Each row of a before or after table is a point. The points were changed in one or more steps. Then noise was added and the rows were shuffled. The steps act on how far a point lies along the listed directions, d1 being the first. Write out the steps. A step turns or swaps two directions, mirrors them in a line or flattens them onto one, adds a multiple of one to another, or multiplies one. Angles are multiples of 10 degrees, from the lower direction toward the higher: turns from -170 to 170, lines from 10 to 170 but not 90. Use the fewest steps. Two steps may share a direction if one is a turn and the other turns, adds or multiplies; they go together, in the order done. Otherwise the lowest direction goes first.

Directions:
(1): [-0.16  0.34  0.27]
(2): [-0.22  0.19 -0.36]
(3): [-0.38 -0.25  0.10]
Before, 13 rows:
[[-0.29 -0.18 -0.23]
 [-0.05  0.04 -0.05]
 [ 0.50 -0.07  0.10]
 [ 0.15  0.56 -0.28]
 [ 0.46 -0.08 -0.06]
 [-0.29 -0.05 -0.22]
 [ 0.20  0.28 -0.08]
 [ 0.03 -0.41 -0.24]
 [ 0.16  0.05 -0.37]
 [ 0.03 -0.47 -0.24]
 [ 0.40  0.14  0.04]
 [ 0.16  0.29 -0.02]
 [-0.43  0.04 -0.33]]
After, 13 rows:
[[ 0.41 -0.20 -0.10]
 [ 0.21  0.32 -0.08]
 [ 0.17  0.35  0.01]
 [ 0.07 -0.57 -0.31]
 [-0.16  0.03 -0.26]
 [ 0.08 -0.51 -0.34]
 [-0.24  0.15 -0.37]
 [ 0.38 -0.22  0.11]
 [ 0.33  0.08  0.05]
 [ 0.27  0.70 -0.28]
 [-0.18 -0.13 -0.27]
 [ 0.29  0.08 -0.44]
 [-0.01  0.07 -0.07]]
Steps: multiply d1 by 1.3; add -0.5 times d2 to d3

Directions:
(1): [ 0.43  0.24  0.01 -0.22]
(2): [ 0.19  0.05 -0.29  0.41]
(3): [0.04 0.17 0.43 0.27]
(4): [-0.26  0.45 -0.14 -0.02]
Before, 14 rows:
[[ 0.09  0.24 -0.29  0.62]
 [ 0.26 -0.01 -0.19  0.02]
 [ 0.26 -0.39 -0.30  0.54]
 [-0.36  0.17 -0.16  0.28]
 [ 0.11  0.25 -0.06  0.22]
 [-0.25  0.11 -0.02  0.05]
 [-0.31 -0.15 -0.07  0.03]
 [ 0.00  0.42 -0.35  0.55]
 [-0.37 -0.18 -0.51 -0.09]
 [ 0.34 -0.17  0.17 -0.13]
 [ 0.31 -0.25 -0.16 -0.49]
 [ 0.01 -0.08 -0.06 -0.17]
 [ 0.36 -0.01 -0.30  0.08]
 [-0.48 -0.22  0.12  0.12]]
After (14 x 4):
[[ 0.20 -0.17  0.19 -0.06]
 [-0.10 -0.10 -0.28 -0.22]
 [ 0.02 -0.15  0.13  0.24]
 [ 0.30 -0.56  0.32 -0.25]
 [-0.42  0.10  0.05  0.55]
 [ 0.06  0.23  0.01  0.39]
 [-0.07 -0.10 -0.04 -0.28]
 [ 0.36 -0.51 -0.30  0.31]
 [ 0.01 -0.28  0.15  0.36]
 [ 0.08 -0.26 -0.05 -0.39]
 [-0.19  0.01 -0.03  0.09]
 [-0.01  0.02 -0.43 -0.32]
 [-0.46 -0.41 -0.28 -0.16]
 [ 0.47 -0.52  0.16 -0.12]]
Steps: mirror d1 and d3 in the line at 50 degrees; mirror d2 and d4 in the line at 140 degrees

Directions:
(1): [-0.40  0.19  0.09  0.17  0.38 -0.24]
(2): [ 0.17  0.24  0.15 -0.49  0.07 -0.28]
Before, 11 rows:
[[ 0.08  0.15  0.24 -0.32  0.07 -0.25]
 [-0.20 -0.47 -0.22  0.96 -0.22  0.49]
 [ 0.19  0.16  0.02 -0.22  0.04 -0.15]
 [-0.15 -0.02 -0.13  0.24  0.27  0.22]
 [ 0.19  0.23  0.16 -0.54  0.19 -0.23]
 [-0.07 -0.18 -0.05  0.19 -0.12  0.37]
 [ 0.34  0.15  0.25 -0.51 -0.05 -0.10]
 [-0.02  0.09 -0.06 -0.23  0.06 -0.19]
 [ 0.36  0.11  0.11 -0.57  0.02 -0.17]
 [-0.30 -0.13 -0.15  0.48  0.14  0.09]
 [ 0.41  0.08 -0.12 -0.49  0.07 -0.23]]
After (11 x 6):
[[ 0.83 -0.39 -0.09 -0.16 -0.75  0.44]
 [-0.12  0.15 -0.03  0.20  0.24 -0.16]
 [ 0.30  0.02 -0.08 -0.29  0.05  0.20]
 [-0.31  0.12  0.23  0.10  0.29 -0.22]
 [ 0.15 -0.14 -0.01 -0.08 -0.19  0.34]
 [-0.45  0.07  0.17  0.37  0.35 -0.06]
 [ 0.40 -0.04 -0.09 -0.39 -0.24  0.07]
 [-0.27  0.02 -0.21  0.35  0.43 -0.17]
 [-0.36  0.18  0.13  0.12  0.48 -0.22]
 [-0.46  0.06 -0.01  0.33  0.40 -0.09]
 [-0.22  0.12 -0.08 -0.02  0.14 -0.21]]
Steps: swap d1 and d2

Directions:
(1): [-0.11 -0.28 -0.04 -0.25  0.19  0.00 -0.10 -0.62]
(2): [-0.50  0.18  0.15  0.09 -0.40  0.13  0.22 -0.19]
(3): [-0.35  0.17 -0.25 -0.19  0.10  0.23 -0.48  0.19]
(4): [-0.03 -0.59  0.23  0.04 -0.24  0.24 -0.17  0.19]
Before (10 x 8):
[[ 0.59 -0.07 -0.04  0.17  0.09 -0.23  0.21  0.22]
 [-0.18  0.17 -0.24 -0.32  0.22 -0.14 -0.38 -0.17]
 [ 0.02 -0.17  0.22 -0.01  0.12  0.06 -0.24 -0.34]
 [ 0.53 -0.29 -0.10 -0.10  0.49  0.08 -0.23  0.25]
 [-0.70 -0.21 -0.11 -0.10 -0.56  0.29 -0.10 -0.17]
 [-0.55 -0.05  0.07 -0.12 -0.46  0.20  0.21 -0.70]
 [ 0.09 -0.25  0.02 -0.24 -0.01  0.00  0.25 -0.32]
 [-0.46 -0.34 -0.06 -0.26  0.01  0.00 -0.02 -0.96]
 [ 0.07 -0.06  0.13  0.04  0.10 -0.01 -0.21  0.17]
 [ 0.22 -0.22  0.41  0.12  0.00 -0.03  0.56 -0.14]]
After:
[[ 0.07  0.05  0.15  0.11  0.00 -0.04 -0.01  0.06]
 [-0.68 -0.14 -0.36 -0.29  0.00  0.32 -0.66 -0.08]
 [-0.47 -0.27 -0.08  0.06 -0.67  0.36 -0.18  0.37]
 [-0.11 -0.36  0.27 -0.22  0.29  0.13  0.16 -0.55]
 [-0.47 -0.26 -0.08 -0.22 -0.34  0.43 -0.36 -0.05]
 [-0.19 -0.11 -0.15 -0.36  0.02  0.15 -0.10 -0.22]
 [-0.18  0.11  0.17 -0.03  0.10  0.19 -0.43 -0.11]
 [ 0.30 -0.11 -0.10  0.00  0.21 -0.26  0.23 -0.45]
 [-0.08  0.36 -0.18 -0.19  0.07 -0.12 -0.32  0.39]
 [ 0.21  0.28 -0.08 -0.01  0.30  0.00  0.07  0.05]]
Steps: turn d1 and d3 by 70 degrees; flatten d2 and d4 onto the line at 50 degrees

Directions:
(1): [-0.17 -0.17  0.18 -0.18 -0.26  0.40  0.37  0.36  0.17]
(2): [ 0.03 -0.13  0.01 -0.23 -0.52 -0.07 -0.15 -0.44  0.29]
(3): [ 0.14 -0.22  0.26 -0.16 -0.06  0.32 -0.33 -0.06 -0.52]
(4): [ 0.33  0.07  0.08 -0.08 -0.29 -0.36 -0.21  0.51  0.01]
(5): [-0.41 -0.08  0.56  0.30 -0.04 -0.24 -0.13  0.00  0.05]
Before (11 x 9):
[[ 0.39  0.03  0.27  0.05 -0.17 -0.23 -0.51  0.29 -0.50]
 [-0.18 -0.02  0.44  0.05  0.16 -0.17 -0.06  0.08  0.10]
 [ 0.41 -0.44 -0.34 -0.42  0.18  0.46 -0.06 -0.50 -0.27]
 [-0.29  0.08 -0.53  0.01  0.13 -0.11  0.46 -0.21  0.93]
 [ 0.09  0.17 -0.37 -0.04 -0.29 -0.42 -0.03 -0.13  0.46]
 [-0.16  0.05  0.02  0.14  0.06 -0.12  0.25  0.17  0.04]
 [ 0.40  0.38 -0.67 -0.01  0.19 -0.34  0.30  0.25  0.33]
 [ 0.26 -0.03 -0.20 -0.19 -0.20  0.11  0.39  0.54  0.12]
 [ 0.10  0.19 -0.25  0.10  0.37 -0.01  0.21  0.00  0.18]
 [ 0.37  0.23 -0.37  0.01  0.62  0.34  0.22 -0.07 -0.56]
 [ 0.33  0.42 -0.30 -0.20  0.14 -0.24  0.35  0.05  0.16]]
After, 11 rows:
[[ 0.13  0.08 -0.11  0.01  0.19  0.03 -0.07 -0.36  0.00]
 [-0.33 -0.05  0.21  0.39  0.47  0.07  0.19 -0.02 -0.23]
 [-0.01 -0.17 -0.28 -0.25  0.19  0.41  0.18  0.09  0.15]
 [-0.33 -0.17  0.20 -0.05 -0.32  0.19  0.09 -0.07  0.20]
 [ 0.24  0.07  0.18 -0.15  0.02 -0.28 -0.15  0.24  0.06]
 [-0.17  0.14  0.24 -0.08  0.17  0.04  0.18 -0.50 -0.01]
 [-0.20 -0.01  0.47  0.25 -0.27 -0.32 -0.23 -0.17  0.09]
 [-0.31 -0.07  0.14  0.18  0.19  0.04  0.01 -0.65  0.03]
 [ 0.08  0.06 -0.04  0.07  0.06 -0.19 -0.02  0.05 -0.20]
 [ 0.18  0.19 -0.33  0.04  0.33  0.01  0.00 -0.92 -0.16]
 [-0.01 -0.38 -0.31 -0.24  0.27  0.44  0.35 -0.44  0.16]]
Steps: turn d1 and d2 by -80 degrees; multiply d3 by 0; swap d4 and d5
